Each point is reached from the start by the listed moves, each made 0, 1 or 2 times, or once backwards (-1), plus a little noise. Say if it took an odd or an even number of moves. Then give how often each move was made.
In the rows, zero is written as 128.

Moves:
(1): [130  83 123]
(2): [113 110  57]
(3): [174 144 129]
Start: [ 82 145 131]
Points:
[182 156 201] => even (1, -1, 2)
[ 41  79 121] => even (1, 0, -1)
[118 100  53] => odd (1, 1, 1)

Moves:
(1): [125 137 100 125 137 137 116 133 140 125 124 102 140]
(2): [122 135 125 123 124 120 119 117 118 139 127 135 134]
(3): [132 146 128 108 134  99 138 150 126 125 127 125 114]
(4): [130 146 101 118 135 118 150 135 119 147 137 139 136]
(5): [106 143 106 108 144 121 128 142 140 149 118 136 115]
(6): [136 145 140 126 131 128 102 129 142 121 133 146 132]
(7): [133 130 126 114 132 124 129 124 138 132 128 128 113]
(8): [138 120 113 135 131 122 138 131 113 117 133 139 125]
(9): [129 124 128 129 112 124 126 125 142 124 142 128 133]
(10): [145 144 119 143 120 114 118 138 132 143 126 115 123]
(11): [134 113 142 141 134 138 120 132 117 126 140 119 132]
(12): [140 106 130 118 132 128 126 127 134 112 117 147 144]
Start: [131 118 144 122 129 124  97 139 120 131 145 142 119]
Points:
[ 79  97 172 133  83 149 113 123 159 111 157  97 115] => even (0, -1, 0, -1, 0, -1, -1, -1, 2, -1, -1, -1)
[171 215  94 100 137  83  20 176 176 166 215  92 119] => odd (2, 1, 1, 1, 0, 2, 2, 0, 2, 1, 2, -1)
[125 150  26   7 228  68 193 205 114 156 130 222  68] => odd (0, -1, 1, 2, 2, 0, 2, 2, -1, -1, 0, 1)
[ 84  83 109 151 131 185  36 120 139 121 187  86 147] => odd (2, 1, -1, -1, 1, 0, 0, 1, 2, -1, 2, -1)
[136  78 152 120 120  99  82 171 137  91 158 158 125] => odd (0, 0, 1, -1, 1, 0, -1, 1, 2, 0, 1, 1)
[110 172  83 117 124 129  61 108 119 164 142 171 180] => even (1, 2, -1, 1, 0, 1, -1, 0, 0, 0, -1, 0)
[168 116 172  63 147 107  75 165 156 103 200 216 187] => odd (0, 0, 1, 2, 0, 2, 0, -1, 2, -1, 2, 2)
[212  98 105 125 121  42 165 191  67 101 181 139 122] => odd (0, 0, 2, 1, -1, -1, 0, 2, 1, 1, 1, 1)

Moves:
(1): [141 130 129 121 121 137 126 125 136 119 124 139 135 123 130 127 138 128
 127 139 129 128 117 136 133]
(2): [128 127 141 123 127 120 118 128 122 128 130 116 135 126 127 137 126 131
 130 134 106 119 136 132 138]
(3): [123 151 134 134 126 124 131 123 133 138 114 118 132 116 116 129 127 120
 105 108 122 128 126 131 130]
(4): [127 133 120 139 124 133 131 130 138 138 129 130 129 105 121 129 120 122
 133 118 122 116 124 134 131]
(5): [145 125 137 123 135 139 130 116 139 129 120 114 123 112 133 125 125 122
 130 124 132 125 140 126 121]
(6): [148 134 125 135 125 137 131 143 130 122 123 135 128 144 127 119 118 129
 114 122 121 126 135 136 122]
(7): [126 129 114 125 107 122 135 129 128 136 123 116 117 122 130 128 127 126
 140 128 132 133 148 135 130]
(8): [133 136 122 121 131 141 154 127 126 127 124 116 153 148 135 108 128 129
 144 139 123 116 107 119 112]
(9): [122 109 124 112 122 135 139 122 137 111 125 127 129 131 132 121 137 127
 125 115 123 148 129 110 128]
(10): [124 110 128 135 131 136 124 145 126 132 140 118 131 137 134 122 132 140
 117 115 129 118 120 128 137]
(11): [131 127 118 116 114 139 136 131 110 127 126 131 115 140 115 127 117 129
 142 120 128 113 121 124 141]
(12): [127 128 127 119 132 127 124 125 115 135 122 124 127 123 139 129 119 142
 125 130 124 122 124 129 125]
(13): [147 132 126 145 111 122 117 114 124 119 123 124 132 125 130 123 139 136
 119 130 125 136 132 101 132]
(14): [127 117 134 135 128 124 128 122 120 136 127 118 116 137 124 121 128 126
 132 151 110 132 123 122 127]
(15): [119 134 153 115 117 124 130 127 146 125 135 135 129 134 128 131 124 129
 118 133 129 122 127 128 115]
(16): [147 130 116 124 144 120 127 136 129 139 130 138 135 130 134 138 114 123
 122 134 128 144 132 131 125]
(17): [134 130 129 147 122 127 132 115 116 120 133 119 131 123 134 136 138 125
 126 134 126 124 119 131 123]
(18): [141 128 145 126 150 133 135 137 146 133 121 141 123 128 141 146 127 129
 137 127 118 131 134 122 145]
(19): [124 121 143 127 125 128 130 117 117 131 121 132 129 124 116 122 132 125
 126 127 131 116 134 111 116]
(20): [121 144 128 135 133 136 119 117 127 124 143 135 123 114 120 140 133 133
 102 137 140 130 134 135 135]
(21): [126 140 125 123 132 138 116 123 129 142 138 129 135 120 144 125 134 126
 127 127 114 120 119 120 126]
(22): [118 136 143 132 124 152 134 141 125 131 126 112 125 128 128 128 117 128
 141 122 118 137 124 135 132]
(23): [133 131 133 137 129 122 132 125 126 131 142 140 126 124 138 115 133 135
 138 125 136 127 129 117 133]
(24): [126 126 132 124 126 128 131 117 129 120 124 143 136 135 135 132 125 131
 124 127 143 120 126 132 140]
Start: [116 133 136 136 129 136 138 146 122 159 146 113 136 124 133 119 117 114
 134 137 112 137 126 123 128]
Points:
[ 89  78 171  90 134 154 122  53  63  92 195 104  75 124 127 194 134 111
 136 217  79 157 123 126 199] => even (0, 2, -1, -1, 1, -1, -1, -1, 2, -1, 2, 0, -1, 2, 0, 0, 2, 0, -1, 2, 0, 0, 0, 1)
[ 33 146 182 108  65 210 211 139 170 113 171  61 208 189 156  29 158 125
  50  62 154 126 105  72  57] => even (-1, -1, 1, -1, 0, 1, 1, 2, 2, 2, -1, -1, 0, -1, 2, -1, 0, -1, 1, 1, 1, 1, 0, 1)
[112 153 131 201  96 166 231  44  26 177 154  65 134  97  83  53 128 100
 150 180 144  63 103 111 106] => even (0, 0, 1, 1, 1, 0, 1, 2, 0, 0, 1, 0, -1, 2, -1, 0, 2, -1, 2, 2, -1, 0, 2, 1)
[167 237 146 150 117  67 143 108 153 177 181 154 219  81 135 151  94 137
  90 249 101 108 134 147 102] => odd (1, 2, 0, 2, -1, 0, 1, 2, -1, -1, -1, 1, 1, 0, 2, 2, 0, 0, 0, 2, -1, -1, 1, 0)
[184  91 130 189  18 132 159  57  66 106 134 167 156 136 116  68 141 147
 115 142 152  46  32  57 142] => even (2, -1, 0, 2, 0, 0, -1, 0, 0, 1, 2, 1, 2, 1, 1, 0, 2, -1, 1, -1, -1, -1, 1, 2)

Moves:
(1): [143 115 129 136 137 139 123 130 117 132 125 134 125 131 125 125 124 128
 125 115 134 129 121 134 132 122 142]
(2): [138 139 121 121 129 130 132 123 124 127 133 130 134 129 137 136 123 133
 122 129 124 125 134 141 134 126 134]
(3): [134 125 132 123 130 144 113 120 142 122 132 140 131 121 131 142 131 124
 121 134 127 105 130 122 126 132 126]
(4): [137 117 120 135 139 118 122 128 137 116 130 125 124 127 130 128 122 129
 124 128 139 121 131 133 121 132 123]
(5): [130 133 132 129 132 125 118 119 119 130 136 136 131 130 136 133 118 125
 128 131 137 121 131 127 133 133 112]
(6): [140 124 131 126 127 135 127 129 130 123 121 127 129 131 128 130 118 132
 122 121 136 138 132 131 128 117 138]
(7): [131 126 125 129 133 123 121 131 127 131 121 116 119 127 124 140 134 134
 137 124 127 121 132 133 136 145 126]
(8): [125 130 124 122 133 129 128 123 133 122 123 132 135 129 121 126 126 127
 123 123 125 134 124 123 125 125 130]
(9): [124 140 122 132 129 120 119 112 145 138 107 133 133 134 131 134 132 134
 123 135 121 129 125 138 128 118 131]
(10): [123 133 128 135 133 129 132 139 132 127 122 131 125 130 118 128 137 128
 124 125 128 146 121 123 125 133 143]
(11): [126 122 134 131 141 127 119 124 128 129 136 123 125 131 121 130 129 119
 124 121 130 126 125 136 124 136 131]
(12): [115 134 121 125 141 120 119 127 134 130 117 120 132 132 140 128 131 124
 125 136 131 131 133 124 111 129 126]
(13): [126 119 126 126 125 125 133 132 125 139 130 122 120 135 117 133 123 127
 133 118 129 122 133 124 131 132 126]
(14): [135 130 128 130 123 124 120 125 130 126 124 124 127 131 136 130 131 133
 123 126 123 114 127 132 133 131 121]
(15): [128 124 143 121 121 126 124 127 132 129 127 128 123 136 120 125 129 143
 134 129 130 123 128 115 130 117 130]
(16): [134 126 126 124 131 127 129 127 134 127 122 128 121 135 123 121 122 128
 127 132 131 125 127 132 126 127 122]
(17): [134 125 140 128 127 119 122 139 127 118 121 121 123 124 137 134 124 132
 130 127 126 126 126 124 124 121 136]
(18): [118 122 137 124 122 127 129 128 125 129 127 137 128 143 122 144 133 135
 129 122 114 137 128 127 128 129 132]
(19): [134 132 122 132 117 145 121 119 133 126 120 117 122 125 134 114 125 133
 141 131 138 119 116 129 139 136 139]
(20): [126 128 119 121 132 125 123 125 123 133 123 124 127 130 130 136 126 134
 119 130 133 125 122 140 134 122 121]
(21): [129 126 134 120 122 110 136 127 127 128 125 126 132 132 134 127 128 125
 133 128 145 120 136 132 124 117 117]
(22): [130 122 120 127 126 130 142 112 137 125 116 127 132 119 120 122 120 128
 121 145 117 129 133 124 137 135 134]
(23): [126 125 117 129 134 128 130 128 131 119 116 122 112 129 115 120 127 120
 130 130 131 127 137 135 130 135 138]
(24): [116 138 123 122 118 126 120 138 134 140 126 135 136 132 130 111 133 141
 127 129 140 145 113 143 134 128 134]
Start: [126 135 123 134 112 129 129 127 135 121 134 130 120 131 124 126 127 122
 127 117 119 139 130 130 120 122 124]
Points:
[187  87  44 103 195  62 169 103 158  98  39  86  99 144 100 141  89 133
  77 137 160 103 191 161 104  90 140] => even (2, 2, 0, 2, -1, 0, 1, 1, 0, 1, -1, 2, 1, 0, 1, 1, 0, -1, -1, 2, 2, 2, 1, -1)
[115 161  89 108  93 101 131  51 189 133  63 180 158 198  96  98  79 203
  93 144 164 228 125 186 160  75 194] => even (0, 2, -1, 2, 2, 2, -1, 1, 2, 1, 0, 0, 0, -1, 2, -1, -1, 2, 1, 0, 1, 2, 1, 2)
[128  53 131 108 125  97  66 118 149  99 108 177 125 152 109 155 121 164
  72 119 146  88 113 148 145 130 114] => odd (2, -1, 2, 2, 1, -1, 0, 1, -1, 0, 0, 0, 0, 2, 1, -1, 1, 2, -1, 2, 1, 2, 1, 2)
[109 103 107 131 165 109  63  60 249 105  20  99 102 137  77 160 120 116
 136 142 145 101 162  88 100 163 170] => even (0, -1, 2, 1, 1, 1, 2, 2, 2, 1, 1, 2, 2, -1, 1, -1, 1, 0, 1, -1, 1, 2, 1, 0)
[110 149 145  67 134  43  99  95 181 135 124 143 152 163 154 147 103 151
 121 183 177  99 176 119  87 109  39] => even (-1, 1, 1, 1, 2, 0, 1, 0, 0, 0, 0, 2, 0, -1, 2, 2, 0, 0, -1, 0, 2, 1, -1, 1)
[128 129  93 147 141 127 120 132 174  63 152 155 101 129  87 124 109  77
 114  96 146 127 149 127  96 154 121] => even (-1, 0, 1, 2, 1, 0, -1, 2, 0, 1, 0, -1, 1, 0, -1, 0, 0, 0, 0, -1, 0, -1, 2, 0)
[ 84 155  95 118  93 152  94  85 188  85  61 112  88 138 108 141 170 140
 151 140 106 100 106 109 125 110 143] => odd (-1, -1, 1, 0, -1, -1, 0, 2, 1, 0, -1, 0, -1, 0, 1, -1, 0, 1, 2, 2, 0, -1, 2, -1)
[151  86 118 123 116 136 127 143 195  84  76 121 140 131 112 107  93 157
 112 105 175 170 132  68  98 115 196] => even (1, 0, 1, 2, 0, 2, 0, 2, -1, 2, -1, 2, 2, 0, 1, -1, 1, 0, 1, -1, 1, 2, -1, 1)
[148 150  85 144 164 167  54  92 153 154  52 145  82 205 101 147 118 166
 111  96 140 153 104 190 145 114 171] => even (2, 1, 0, 0, 1, 1, 1, 0, 2, 1, 0, 1, 0, 0, 1, 2, -1, 1, 1, 1, -1, -1, 1, 0)

Moves:
(1): [129 125 128 124 131 128 126 134 129 127 125 132 126 126 140 119 134 129
 122 127 136 141 134 130 129]
(2): [128 142 131 123 119 125 121 118 122 131 120 132 134 130 115 133 113 130
 138 128 115 136 130 120 120]
(3): [124 134 119 126 137 126 129 127 131 142 124 115 126 116 116 131 137 115
 120 126 122 134 124 128 128]
(4): [114 126 135 124 131 138 131 122 124 111 125 139 127 129 127 127 121 136
 119 127 127 122 123 130 125]
(5): [136 130 132 137 137 131 127 121 121 131 121 126 122 131 124 126 126 125
 138 134 121 124 131 126 126]
(6): [126 140 138 118 126 125 126 136 117 120 129 138 142 134 129 122 118 124
 132 126 124 118 119 126 129]
(7): [123 121 132 120 131 120 124 131 125 124 117 123 120 122 133 127 128 118
 138 113 116 131 129 132 124]
(8): [129 120 128 115 133 131 118 131 135 128 129 123 126 126 143 132 124 127
 123 135 118 126 123 127 121]
(9): [141 127 135 130 136 118 127 117 130 135 130 125 132 143 109 120 133 126
 135 124 131 138 125 130 127]
(10): [130 132 127 147 147 121 130 129 123 123 133 121 123 133 126 146 125 135
 115 124 139 136 126 134 131]
(11): [129 140 121 143 116 115 134 127 122 126 130 109 126 121 136 127 124 122
 123 129 127 118 139 136 128]
(12): [132 139 129 143 109 124 143 117 144 125 117 140 125 119 119 130 123 123
 123 133 131 129 139 113 132]
(13): [122 139 131 135 137 119 125 134 130 125 132 122 136 126 123 130 130 134
 132 132 140 132 121 127 124]
(14): [130 133 115 134 133 110 135 118 117 123 126 128 142 134 131 132 130 127
 137 114 124 129 124 119 133]
(15): [136 128 123 127 129 136 127 125 125 117 127 130 136 127 118 116 117 128
 128 130 138 136 113 120 126]
(16): [142 119 119 127 134 116 123 112 128 134 134 119 135 116 110 135 137 121
 141 136 136 124 124 133 135]
(17): [133 125 128 128 130 121 133 122 126 127 144 133 124 125 133 135 135 127
 135 130 128 122 129 133 121]
(18): [130 133 118 125 123 130 134 130 130 134 129 135 125 138 140 129 130 133
 136 125 133 125 127 135 123]
(19): [119 134 132 133 116 143 114 128 131 130 122 126 132 133 124 129 123 117
 122 125 127 125 125 126 116]
(20): [123 138 116 109 138 143 130 130 131 119 122 127 145 133 115 128 127 115
 124 113 124 137 143 130 131]
(21): [118 131 126 130 117 134 138 122 122 135 137 130 131 138 138 126 118 124
 133 131 137 113 133 119 132]
(22): [122 130 122 141 142 118 125 134 126 138 126 119 138 120 129 133 119 131
 130 117 127 125 127 135 129]
(23): [133 139 134 125 128 128 135 132 124 138 133 117 133 129 149 135 123 138
 134 117 127 118 127 126 130]
(24): [131 131 133 118 127 130 122 135 123 127 131 137 118 139 133 123 130 135
 125 127 132 118 133 122 118]
Start: [125 126 115 124 120 145 117 138 119 128 121 124 132 146 120 132 107 133
 127 143 138 131 109 111 119]
Points:
[110 218 131 185  87  50  84 162 121 125  85  58 127 103 157 201  54 138
 108 109 144 127 164  90  97] => odd (1, 2, -1, -1, -1, 0, 2, 1, -1, 2, 2, 2, 2, 0, -1, 1, -1, -1, 1, 0, 0, 1, 1, 2)
[120 135  95 186 119  83 101  55  72 165 117  38 188 128  85 117  73 110
 189 100 149 111  78 143 107] => odd (1, 1, 0, 2, 0, -1, 1, -1, 2, -1, 2, -1, 0, 1, 1, 2, 0, 0, 2, -1, 1, 2, 1, -1)
[105 163 128  90 200 127  78 133 110 147  95  23 215 122  84 145  58 133
 131  91  65 141  66 141 104] => even (-1, 1, 1, 2, 0, 0, 0, 2, 2, -1, 1, -1, 1, 0, 0, 0, -1, -1, 0, 1, -1, 2, 2, -1)
[143 195 118 113  53 191 130  59 170  81 122 185 188 201   7 104  57 102
 151 173 154 176 127  36  62] => odd (-1, 2, -1, 0, 0, -1, -1, 1, 2, -1, 0, 2, 2, 0, 2, -1, 2, 0, 1, 2, 1, -1, -1, 0)
[ 78 199 116  27 101 151 105 115  78 143 110 123 235 138 136 150  67  61
 159  47  72 103 138  98 102] => even (2, 2, 1, 1, -1, 2, 1, 0, 0, -1, 0, 0, -1, 1, -1, 1, 2, -1, 2, 2, 1, 1, 2, 0)
